Rows are points. Two turns around zero, p and q, are shown by what they do to some points. Write where each new point lands after one turn and then the other. Backwards means that the second turn is done in reverse. Each puzzle has new turns, and all numbers are rounded.

Turn p:
[ 19.6  -7.9 -21.1] => [ -4.2  17.6 -23.8]
[-22.2  -8.7  33.1] => [ 22.3 -27.1  20.8]
[18.2 12.2  5.9] => [ 2.4 20.6  9.1]
[-15.6   4.4 -17.9] => [-20.5 -11.1  -6.1]
Turn q:
[ 16.5 -26.0   0.0] => [-28.7  -5.2   9.9]
[  9.3  11.0 -15.8] => [  6.1 -19.6  -6.1]
[-36.0  -7.9  16.2] => [  2.9  38.8 -10.5]
[10.2 22.9 -0.4] => [ 19.7 -14.0   6.7]
Where do these land?
q, then p: [11.6 -9.1  4.3] => [  6.4 -12.2   6.8]
p, then q: [-11.7   9.3 -23.9] => [ -0.2  16.5 -22.9]
q, then p: [-3.7  0.5 23.9] => [ 2.6  9.1 22.3]
p, then q: [  2.0 -27.3  25.2] => [-18.2 -25.1  20.6]
p, then q: [  1.8  26.5 -29.4] => [ 21.4  22.5 -24.6]

Turn p:
[  6.3  -9.3 -33.2  -6.3  22.7  30.9] => [-38.3   0.0 -15.8   2.9  -5.0  31.5]
[-18.1 -12.0  -2.1 -15.4  29.0 -27.9] => [-13.6   9.2  11.3   7.4  43.0  -6.0]
[-26.3  -2.4 -33.7   5.8 -23.0 -13.5] => [ -2.8  11.7 -41.8   7.4   7.6 -23.9]
[ -8.6 -14.1   9.3   2.0   5.9  -9.7] => [ 5.0 -9.4  4.0  6.4 17.7 -2.7]
[ 20.6  22.4  11.1  20.0  -6.8 -18.4] => [ 31.4  21.4  12.7   5.5 -14.2   0.6]
[11.6 -2.5 10.8  4.6 16.7 25.8] => [ -9.3 -15.1  15.1   5.1 -13.3  21.9]
[ 37.5  22.1  15.1   3.2 -20.1   3.9] => [ 26.6  10.3  13.0 -21.1 -32.2   9.4]
[ -5.6 -23.9  -0.7  -7.2 -19.9  16.8] => [ -2.0 -27.6 -19.6 -13.7   0.0  -0.7]
[-17.4  19.6  23.4  -6.8  -4.6  -7.7] => [  2.9  -0.8  21.0   0.1  -3.6 -29.9]
Turn q:
[ 12.0   2.2 -41.6  -0.7  -8.8  -1.7] => [  9.9 -21.6 -22.1  -7.0 -11.6  26.9]
[-18.5  -6.9   0.4   9.3  29.6   7.3] => [ -0.8 -11.2   4.4  21.0  27.7  -7.5]
[-21.6  26.0   8.3   3.7 -39.0 -40.6] => [-26.7  14.8  -5.0  20.9 -54.5  -5.5]
[ -3.4 -20.7   9.4  -7.8   9.2   8.4] => [-7.7 -4.6 14.7 -9.3 18.5 -4.3]
[-11.0  -9.2  25.1   2.9  19.9   8.4] => [ -3.8   6.9  17.6   7.9  23.5 -18.1]
[ 15.2   6.1 -18.3 -13.8 -33.4   7.7] => [ -2.3   8.1 -16.5 -24.8 -18.6  25.7]
[ 16.8   5.7   4.1 -18.1  18.5  21.2] => [ 12.5   6.1 -13.3 -19.9  23.8 -10.9]
[ 21.6 -15.1   9.4  -7.8  22.7   2.6] => [ 16.2 -10.2  10.6 -18.6  15.9 -16.9]
[-11.2  12.0   3.0  32.3 -18.7 -13.4] => [  2.6  11.5   9.4  29.9 -24.8  10.6]
Where do these land?
p, then q: [ 16.1 -12.6  -8.3  14.6  -8.7  -2.7] => [ 16.0  -1.2  -9.0 -11.8   6.9  16.0]
q, then p: [ -4.4   6.8 -19.8 -17.2  -2.5  37.7] => [-43.2   9.2  -3.0   5.2  -5.6  12.8]
p, then q: [ 19.5 -25.1  -5.5 -12.5 -13.7 -32.5] => [ 19.2 -14.5 -26.6 -22.7  19.1 -16.5]
p, then q: [-1.7 -2.8  7.1  5.6 20.3 -1.7] => [ 6.0  8.7 12.1 10.7 10.9 -4.2]
q, then p: [-27.2   5.1 -16.1  -4.8  12.5  17.3] => [-20.7   0.7  -8.3  29.7   5.2   9.9]
q, then p: [ -6.7  -1.6  58.1  24.8 -15.0 -26.1] => [ 47.6   4.6  28.9   5.7 -13.9 -40.0]
q, then p: [  0.5  19.4  -7.8 -14.6  14.3  27.5] => [-24.7  26.2  -3.2   7.0   3.4  15.7]
p, then q backwards: [  3.9  10.9  -7.7   4.2  -7.3 -19.5] => [ 9.3 16.9 13.1  3.3  0.6  9.6]

Turn p:
[ -1.8 -16.5  34.2  -0.1   2.3   9.2 -21.6   5.4] => [ 19.5  -9.0  17.8  -3.4   0.4   6.4 -24.0 -25.0]
[ 19.5  20.5   3.6  -9.4  18.0 -22.6  14.2  -0.1] => [-0.8 -7.5 -5.8 -8.7 33.3 11.5 18.2 14.1]
[ -1.8  -9.2  12.1  29.9  -7.5  -3.6 -18.5  14.8] => [ 19.8  15.6 -11.2   7.5   1.7  -1.4 -28.0 -12.4]
[ -6.2   4.4 -17.7 -12.7 -15.4   8.6  -9.9  17.6] => [ -4.3  -0.7  -1.8 -12.3 -11.4 -29.8  -4.5   6.4]
[ -1.4   2.0  27.6   5.4 -11.0 -21.2  22.9  16.1] => [ 15.5  11.0  10.2  -7.7  13.7  19.9 -17.4  27.2]
[-21.6  18.1  13.9   0.8  10.0 -10.8  -0.5  -7.6] => [13.2 12.7 20.7 10.4 14.0 -0.9 13.9  1.2]
[ -6.0  14.4 -36.3  18.2   6.5   6.0  30.6  -6.6] => [-31.4  29.1 -17.3   7.4  -5.7   2.0  23.2  13.7]
[ 33.8 -11.5  20.0 -11.5 -26.1  26.9 -19.1  -9.6] => [ 21.1 -29.3  -9.5 -28.8 -28.8  11.8  -7.7 -20.5]
[-12.9 -30.5 -13.5  -4.3  -0.7   0.1 -31.8 -32.2] => [  2.0 -26.2   0.9  39.2 -23.4 -11.5   0.6 -20.9]
[ -1.7   8.2 -43.8 -16.2  24.0   7.4  33.7   2.1] => [-54.5   4.2  -3.9  -3.3   6.2  -7.8  25.6  16.0]
Turn q:
[-16.3   2.6   9.1 -20.3  -5.7 -22.7 -20.5 -21.5] => [  5.1   0.4  31.0  -1.4  -4.4 -13.0  20.4 -24.6]
[-20.0   1.5  33.3   3.5 -17.5 -10.4  -6.5  -8.4] => [ 18.5   1.8  18.2  12.3  -3.8 -30.5  -9.1 -14.0]
[ -0.7 -14.3  13.2 -16.5   9.9 -13.7 -16.3   5.9] => [-6.3 13.3 28.7 -2.0 12.1 -4.1  4.8  2.9]
[  3.9   8.4  18.6 -23.5 -18.7   5.8 -11.7   5.7] => [ 11.4   0.7  15.2 -20.3  -8.0 -23.2   4.6  11.8]
[-19.0  11.4   8.2  -9.8  -3.3  13.4 -20.4 -15.4] => [  9.3 -18.1  24.2  -1.6 -21.3  -3.7   0.9  -5.0]
[-20.5   7.8  -0.5 -19.6 -19.4 -12.6 -14.7  -3.1] => [  1.2 -16.7  17.3  -8.0   0.1 -22.8  17.1 -13.0]
[ 31.5 -12.5 -22.3  38.6  18.5  23.6   9.8  -1.5] => [  7.2   4.9 -32.1   4.2   7.6  48.8 -21.0  11.6]
[ 40.1   7.8 -20.1  25.6  14.1   7.2  33.5  -7.4] => [ -1.0  22.2 -50.2  -2.5  -7.0  32.3  -6.3   1.7]
[-22.0  27.3  17.4 -11.2  14.6   0.7   3.3   8.1] => [-23.5  -2.1  12.1   2.0 -26.3 -20.3 -11.2  -2.8]
[ 11.8 -13.9 -29.6  22.3  -2.9  -9.0   2.1  26.8] => [-11.1  -8.1 -24.2  -6.3  38.0  13.9  -7.8   1.7]
[ 11.1 -26.1 -27.2  11.0  10.5  17.5  41.4  10.8] => [-10.8   1.8 -40.3  23.7  13.1  22.5   7.5  29.5]
Where do these land?
q, then p: [-11.9  18.9 -23.2  31.9  -2.5  -0.7 -13.1  -9.8] => [ -7.8 -21.5  -4.5  20.8 -29.3   3.7   3.6 -21.6]
q, then p backwards: [  5.6  -9.1 -32.0 -15.6  10.2 -22.5 -11.1  -3.2] => [ 12.5  17.1   3.3  -7.3  32.3  10.7  16.7 -13.4]
p, then q: [-10.3  -8.7  15.7   7.0  -2.8  31.0  -6.7 -15.2] => [ 35.3   0.0  -0.9  -1.5 -18.2  -9.0   5.7  -5.2]
q, then p: [ 21.6 -11.9  -0.4 -11.2  45.8 -28.6  19.9   9.5] => [  0.2  45.7  25.6  -6.5   5.2 -18.4  31.2  -2.9]
q, then p: [-25.4   0.6   7.4  18.9 -21.3  -0.3  -3.6 -20.0] => [  9.7 -13.4 -26.1  17.8  -4.8  23.8  -5.2  -6.3]
q, then p backwards: [  7.5 -19.4   8.7 -22.9   7.7  -8.1  10.7  41.3] => [-15.1  16.3 -21.7  -8.3  11.4 -18.2  26.0  28.5]
q, then p: [-14.3  27.1   6.8  12.9  -8.6  -5.4 -27.2 -22.1] => [ 22.8 -31.4  -1.3   9.9 -21.3  18.8   6.5  -5.0]
q, then p backwards: [ 31.7 -12.7  -9.8   7.1   7.4 -24.1  -3.9   6.3] => [11.8 19.7 11.2 21.8 21.9  1.6 14.2 13.9]
p, then q: [ -4.9  23.6   0.4  11.6 -21.5  16.3 -18.2 -22.0] => [ 16.6  14.3 -33.7 -14.2  -6.1  -7.8  17.0  -7.0]
p, then q: [ -0.2   0.2  10.6 -19.1 -20.0  17.6  30.1   6.9] => [  2.5  -7.3  13.2 -10.3  -3.1 -32.2   5.1  26.9]
q, then p: [  0.6  -8.5  15.9 -20.6   5.6  24.7  23.0  28.2] => [  3.5  20.0  -0.7  -8.7  19.5 -26.8 -28.3  18.3]
